Each point is reached from the start by the listed moves, each made 0, 1 or 2 times, or once backwards (-1), plus a little noise. Is the number of moves made odd or even? Then give how often each move was made.
In the rows, zero is written as 128.

Moves:
(1): [169 115 141 131]
(2): [141 130 164 149]
(3): [131 105 127 157]
Start: [119 132 120 142]
Points:
[148 117  95 123] => even (1, -1, 0)
[105 149 178 179] => odd (-1, 2, 0)
[ 85 100 105 197] => odd (-1, 0, 2)
[195  59 108 186] => odd (2, -1, 2)

Moves:
(1): [126 124 127 115 121 126 126 134 128]
(2): [107 150 129 110 130 134 122 116 138]
(3): [118 121 157 122 123 131 120 120 113]
(4): [122 145 150 124 140 125 142 118 152]
(5): [116 112 130 142 122 155 109 135 137]
(6): [147 115 129 114 141 128 110 119 113]
Start: [116 127 140 139 123 144 131 126 122]
Points:
[ 87 132 214 182 125 166 158 119 170] => odd (-1, -1, 1, 2, 1, -1)
[118 136 195  93 163 154  97  76 110] => even (-1, 1, 1, 1, 0, 2)
[ 96 169 132 110 132 141 143 116 170] => even (1, 1, -1, 1, 0, 0)
[104  73 177 148 120 199  69 121 111] => even (0, 0, 1, 0, 2, 1)
[ 67 109 249 190 114 192 131 115 166] => odd (-1, -1, 2, 2, 2, -1)
[ 85 174 136 108 112 121 159 124 137] => even (1, 1, 0, 0, -1, -1)

Moves:
(1): [122 134 139 117 130 127 115 139 102 137 141]
(2): [130 137 124  98 123 122 147 142 138 137 128]
(3): [130 129 144 147 139 131 170 164 128 124 109]
(4): [121 133 125 137 108 106 160 150 136 137 109]
(5): [143 130 121 145 139 131 130 131 104 130 147]
(6): [131 127 139 139 125 155 133 123 106 133 139]
(7): [139 138 134 120 132 121 143 120 103 129 115]
(8): [126 104 105 150 136 149 113 130 112 114 124]
(9): [130 151 120 161 132 148 132 150 110 123 114]
Start: [154 128 119 118 113 129 120 118 146 150 125]
Points:
[173 171  82 223  76 185 185 133  41 152  56] => odd (-1, 0, -1, 2, 0, 2, 2, 1, 2)
[184 114  79  77 147 168 126 113  78 133 109] => odd (0, 2, 0, -1, 0, 0, 2, 2, 0)
[158 195 195  57  91 123 246 208  68 215 127] => even (2, 2, 1, 1, 0, 2, 1, -1, 0)
[180 140 168 204 138 150 219 162 133 144 105] => odd (-1, -1, 2, 0, 1, 1, 0, -1, 0)
[118 131 131 170 138 149 146 249 131 132  78] => odd (2, 0, 2, 0, -1, -1, -1, 1, 1)

Moves:
(1): [126 138 109 152 141 113 118 124 116 118 102 135 153 118]
(2): [112 134 123 125 137 123 122 123 130 119  96 131 140  86]
(3): [129 121 143 123 129 148 133 131 128 131 150 121 130 119]
(4): [126 136 156 125 126 126 124 142 121 172 133  92 143 145]
(5): [135 124 110 117 128 138 137 120 133 129 119 124 150 128]
(6): [132 114 111 134 112 130 114 128 141 136 150 139 124 115]
(7): [126 117 137 129 111 116 132 127 138 119 116 126 138 127]
(8): [149 105 124 113 132 113 149 140 131 148 143 121 133 142]
(9): [122 123  98 143 154 140  93 132 144  89 107 156 116 163]
(10): [138 136 143 133 128 115 123 115 139 146 119 145 141 132]
(11): [122 126 130 116 127 116 141 142 123 139 135 131 144 144]
(12): [124 128 122 145 132 141 143 137 140 133 134 129 118 122]
Start: [124 140 135 123 143 113 134 142 119 142 131 149 122  97]
Points:
[132 146 122 161 188 117 126 162 172 216  68 118 154 124] => odd (0, 1, -1, 2, 1, 0, 0, 1, 1, 1, -1, 2)
[165  65  68 142 165 109 173 191 138 149 120 103 213 176] => even (2, -1, 1, 1, 2, 0, 2, 2, 1, -1, 0, 1)
[184  54  22  84 184 113 112 141 182  95 133 240 173 183] => even (0, 0, 1, -1, 2, 1, 0, 2, 2, 1, 1, -1)
[ 88 139 125 153 189 145 136 172 119 128  35  68 249  88] => odd (2, 1, 2, 2, 2, -1, 2, 0, 1, -1, 0, 1)
[145  87  21  76 150  46 147 183 102 186 145 162 199  88] => odd (1, 1, -1, 0, 1, 2, -1, 2, 0, -1, 2, -1)
[120 139 187 123 134 184  46 120 153 152 171 149 102 108] => even (-1, 0, 2, 1, 0, 1, 0, -1, 1, 1, -1, -1)

Moves:
(1): [131 119 132 130 138 122 127 125 122 117 122 138 127 126 137 121 119 138
 139 133 126 124]
(2): [116 136 123 128 128 133 134 123 130 131 115 126 132 133 123 115 127 125
 140 115 131 124]
(3): [124 123 135 132 125 132 127 123 117 125 141 139 138 116 124 114 118 131
 133 134 121 130]
(4): [131 129 110 136 137 144 128 124 128 119 120 134 121 105 118 132 112 140
 118 133 126 128]
(5): [130 135 129 117 129 129 127 118 125 134 129 122 129 117 126 130 147 124
 123 133 141 122]
(6): [124 118 119 125 147 137 117 135 131 123 129 120 127 124 121 133 132 125
 123 121 135 126]
(7): [132 128 130 117 136 137 130 121 132 134 135 128 128 134 132 128 120 131
 128 129 125 131]
(8): [128 133 123 115 129 131 115 137 128 130 125 127 129 124 134 132 134 126
 127 123 128 126]
(9): [128 128 122 135 132 124 134 122 131 128 124 145 122 125 137 117 139 135
 128 121 125 133]
(10): [135 118 127 118 120 118 133 123 125 131 110 135 124 126 131 132 118 143
 135 115 129 125]
(11): [131 125 119 125 131 132 132 133 118 134 128 112 125 123 127 123 129 126
 131 135 130 129]
(12): [132 129 130 126 142 128 128 137 120 125 114 121 141 129 120 124 135 123
 128 139 132 133]
(13): [135 121 140 125 138 130 134 135 136 122 125 123 137 123 125 133 134 127
 137 116 121 139]
(14): [124 132 126 129 112 129 140 131 142 117 128 128 126 125 119 131 119 123
 124 129 113 127]
(15): [136 118 110 133 117 121 118 117 133 133 132 124 133 126 133 139 122 126
 128 123 138 120]
(16): [125 130 120 125 124 131 124 124 124 126 126 140 131 132 121 130 128 134
 136 127 133 128]
(17): [136 121 131 137 117 124 110 123 134 127 129 130 121 126 116 132 118 122
 136 110 129 135]
(18): [123 127 133 139 138 127 122 127 140 139 125 131 121 129 132 131 137 120
 127 123 126 127]
(19): [136 141 129 139 137 128 131 142 131 135 138 132 119 120 120 118 125 122
 122 128 125 124]
(20): [138 113 138 142 119 140 119 140 126 128 120 128 141 139 127 119 118 131
 132 135 136 120]
Start: [124 125 130 131 147 133 133 122 133 140 124 116 128 132 134 119 138 118
 119 121 119 125]
Points:
[142 128 149 116 163 182 153 154 177 149 100 116 145 106 152  86 164 113
 138 108 102  98] => odd (1, 1, 0, 0, 2, 0, 1, 2, 1, 0, 1, -1, 2, 2, 0, 0, -1, 1, 1, 2)
[148  52 129 101 137 150  79 131 135 115 131  81 165 126 123 138 126  95
 129 133 131 119] => odd (1, -1, 1, -1, 1, 2, 1, 1, 0, 0, 1, 1, 0, 2, 1, 0, 1, 0, -1, 1)
[147  29 128 214  85 157  70 124 140  66 182 153 142 122  98  94   7 127
 136 137 104 105] => even (2, -1, 2, 0, -1, 2, 0, -1, 0, -1, 0, -1, -1, 2, 1, 0, 2, -1, 0, 2)
[128 167  57 122 228 167 191  82 113 150  90  82 137 114 134  86 138 133
 103 157 133 138] => even (0, 2, -1, 2, 0, -1, 2, -1, 1, -1, 1, 2, 0, -1, 1, -1, -1, -1, 0, -1)
[109 105 116 180 119 207 101 151 167 149 174  75 156 105  73  96 108  62
 104 130 128  82] => even (-1, 1, 2, 0, 1, 2, 0, 0, -1, -1, 1, -1, 0, 2, 1, 0, 0, 1, 1, 2)

Moves:
(1): [127 136 121 121 122 126 135 131 121 128 130 124 135 138 132 125 122 144
 128 123 138 133 145 127 125 120 139]
(2): [127 125 125 130 121 110 138 114 134 124 131 146 132 129 136 122 119 121
 113 115 122 111 131 135 124 129 125]
(3): [141 131 126 119 134 136 131 134 132 123 132 116 144 129 124 124 119 132
 122 133 121 128 129 142 115 135 140]
(4): [118 136 126 122 129 130 129 139 131 128 130 134 126 132 124 125 131 126
 114 126 132 129 123 137 123 122 122]
(5): [132 125 127 121 132 130 138 134 125 131 131 118 126 122 129 125 122 132
 124 133 126 134 119 121 127 138 127]
(6): [122 120 133 121 137 121 132 120 118 127 130 123 124 119 126 111 124 132
 120 132 121 117 124 118 143 133 121]
(7): [129 130 129 125 132 120 130 120 124 132 128 118 122 131 141 128 123 131
 130 130 135 128 122 129 121 119 131]
(8): [132 148 110 129 127 147 131 121 135 122 123 135 121 136 130 119 121 109
 118 145 135 131 123 134 129 137 113]
(9): [128 122 118 134 138 122 132 123 141 106 109 133 127 124 130 137 126 138
 153 138 119 133 149 117 141 136 116]
(10): [124 131 142 122 130 137 131 117 123 116 126 127 133 126 128 121 110 124
 133 132 133 120 122 130 131 127 120]
(11): [135 128 133 133 125 135 119 130 130 123 121 121 127 124 127 140 126 138
 129 137 128 123 123 129 138 132 123]
(12): [134 138 122 128 124 125 129 130 126 117 123 130 122 133 131 121 123 131
 133 139 123 130 131 123 124 119 117]
(13): [118 127 135 134 118 126 102 130 121 133 112 135 131 131 129 125 138 133
 131 131 131 131 112 145 138 115 127]
(14): [121 124 127 125 134 127 128 117 126 122 130 141 119 125 132 135 128 131
 129 128 129 128 128 121 134 129 135]
(15): [141 122 133 137 135 138 133 124 128 132 137 123 119 130 126 128 126 128
 141 123 127 125 118 135 123 119 123]
(16): [126 133 134 128 128 122 130 131 125 135 135 129 124 126 138 117 128 130
 121 132 126 125 126 131 129 132 123]
(17): [126 116 135 123 124 126 122 131 131 132 121 129 127 130 134 128 134 129
 119 128 122 131 132 124 127 119 122]
(18): [132 132 137 132 131 125 126 134 122 131 121 128 122 140 146 120 133 135
 134 115 124 133 123 121 130 119 125]
(19): [132 125 127 114 130 125 135 129 123 131 134 128 127 127 131 125 124 117
 119 119 128 117 125 135 124 127 124]
(20): [126 127 130 132 127 131 120 133 115 123 135 135 118 132 126 120 122 126
 129 134 140 132 125 124 135 131 134]
(21): [145 132 125 125 125 121 130 113 146 120 118 125 147 111 136 132 122 136
 125 138 129 136 129 121 135 122 123]
(22): [132 122 129 138 134 130 134 133 125 135 116 140 118 135 129 127 136 118
 137 119 124 123 124 128 127 123 134]
(23): [131 132 118 119 120 134 136 145 151 120 128 116 119 124 129 118 136 128
 133 129 117 133 130 113 129 143 133]
(24): [127 145 132 124 131 136 125 135 143 144 117 123 126 132 127 119 109 120
 116 128 113 141 127 127 120 121 111]
Start: [121 120 130 117 126 124 133 128 135 141 136 130 125 113 114 139 134 122
 127 125 120 124 110 132 117 114 111]
Points:
[120 157 150 102 131 127 133 199 175 132 101 164  77 132 137  87 100 152
  83 127  45 160  99  98 105  96  78] => odd (0, 1, 1, 2, 1, 0, -1, -1, 0, 0, 1, 2, 0, 2, 0, 1, 1, 1, -1, 1, 0, 1, 1, 2)
[209 105 120  95 124 169 169 186 233 136 120  77 140  75 105 153 141  89
 109 142  70 104 106 143  88 178 130] => even (-1, 0, 2, 0, 0, -1, 0, 0, 0, 0, 2, -1, -1, -1, 0, 1, 1, -1, 1, 0, 1, 2, 2, 0)
[177 141 182  71 145 146  94 153 129 174 141  79 109 100 131 111  53 124
  66 150 109 130   7 180  82  71  96] => even (-1, 0, 2, 1, 1, 0, 2, -1, -1, 0, 2, 1, 1, 1, 1, 0, 0, 0, 2, 2, 1, 0, 0, 2)

Moves:
(1): [126 117 131 127 129 124 119 129 123 139 139 123 136 128 129 132 128 125
 124 136 127 123 138 137 122 128 123]
(2): [135 120 127 140 138 124 137 124 132 131 118 127 124 128 135 124 117 133
 133 135 124 135 133 119 133 121 123]
(3): [135 142 133 124 130 126 134 125 127 131 128 137 125 131 123 129 129 127
 133 135 121 125 132 140 134 120 122]
(4): [131 128 125 130 134 136 131 130 129 120 128 129 135 135 125 133 134 123
 135 126 125 129 133 127 125 128 132]
(5): [129 127 124 131 130 131 115 129 130 138 121 125 148 126 128 127 131 128
 125 123 121 122 122 131 122 130 123]
(6): [126 128 127 133 131 128 123 125 123 121 129 125 122 130 124 119 134 121
 135 129 131 127 129 122 125 127 118]
(7): [142 114 152 127 133 132 123 120 119 121 130 127 113 123 127 126 123 114
 128 122 129 131 123 127 130 117 128]
(8): [122 122 123 139 127 130 132 130 128 127 128 133 131 124 120 132 130 132
 131 132 136 131 118 139 124 128 126]
(9): [137 131 129 140 126 138 131 120 124 118 136 135 132 129 123 125 122 136
 123 138 129 129 125 133 135 137 139]
(10): [120 126 130 123 121 127 128 127 127 120 139 130 130 136 121 110 115 130
 135 132 138 115 127 137 126 119 135]
(11): [141 132 120 131 124 126 130 127 130 135 148 128 131 124 123 123 122 122
 142 122 131 128 124 124 121 131 130]
(12): [137 125 129 128 138 126 121 138 140 130 128 138 133 135 129 138 111 130
 115 126 131 130 140 124 130 125 119]
(13): [120 126 134 115 122 126 122 146 138 126 129 140 118 127 136 132 120 125
 127 140 121 123 121 116 127 139 122]
(14): [137 132 124 124 126 129 134 141 130 131 137 116 129 119 129 130 127 122
 146 136 143 135 129 109 137 125 130]
(15): [120 124 133 124 149 130 124 124 125 132 123 130 131 125 136 133 125 129
 138 138 125 120 132 131 126 122 133]
(16): [130 134 136 124 133 110 140 123 118 139 128 139 121 125 127 136 133 128
 122 130 128 121 129 126 130 129 117]
(17): [132 123 119 126 130 121 133 121 130 130 125 132 123 136 131 141 130 131
 130 132 128 137 129 125 124 133 137]
(18): [121 133 125 128 130 124 132 130 122 126 125 138 130 130 142 119 134 120
 118 139 132 125 124 126 138 134 121]
(19): [137 129 124 132 129 127 124 136 121 132 124 125 125 127 132 128 129 132
 124 126 132 113 125 132 124 128 126]
(20): [142 128 125 123 128 135 126 104 136 129 129 132 122 130 135 114 129 127
 130 121 147 129 134 138 115 116 131]
(21): [134 121 125 121 131 131 135 131 132 129 129 125 124 130 129 121 134 131
 132 126 124 133 124 136 132 121 121]
(22): [132 119 122 127 130 130 133 152 133 131 123 135 118 114 123 122 132 130
 124 138 121 132 138 106 133 128 135]
(23): [123 120 128 134 132 119 124 131 135 121 128 140 134 118 138 138 132 133
 120 125 117 112 132 131 135 118 129]
(24): [128 131 118 131 114 137 123 125 123 125 134 127 132 135 133 128 125 124
 126 128 124 123 127 128 122 115 123]
Start: [117 112 130 126 117 118 126 128 127 120 130 125 121 123 126 139 124 126
 130 132 121 126 129 123 124 129 137]
Points:
[117  78 105 145 149 137 133 176 118 104 118 152 109 115 184 119  84  78
 180 184 139  97 121  38 119  87 136] => even (-1, 2, -1, 2, 0, 0, 1, 1, -1, 1, 1, 0, 1, 1, 2, 0, 0, 2, 1, 0, -1, 1, 0, 2)
[ 76 123 140 119 107 106  69 184 117 112 126 147 149  93 152 170 174  91
 114 133  35  51 106  80 127 146  82] => odd (0, -1, 0, 1, 2, 2, 0, -1, 0, -1, 0, -1, 2, 0, 0, 1, -1, 0, 0, -1, 0, 0, 2, 1)
[102  82  96 141 119 106 120  75 111  86 138 145  90 111 142  96 144 121
 169 135 176  60 158 150  82  40 165] => odd (0, 0, 0, 0, -1, 2, 0, 1, -1, 2, 0, -1, -1, 0, 1, 0, 1, 0, 1, 2, -1, 1, 2, 1)
[187 127  65 184 102 162 139 100  78  84 166 151 140 149  95  47 141 105
 189 164 139  93  81 166 120 100 164] => even (-1, 0, 2, 1, 2, 2, 1, 1, 2, 2, 2, -1, -1, 0, 0, -1, 2, 2, 2, 0, 1, 1, 0, 1)
[209  45 165 111 159  92 183  98  90 164 160 179   7  92 114 109 118 120
 171 208 173 121 135 145  91 105 153] => even (2, 1, 1, 0, -1, 0, 2, 2, 1, 1, 1, -1, 1, 0, 1, 2, 2, 0, 2, 2, 1, 2, -1, -1)
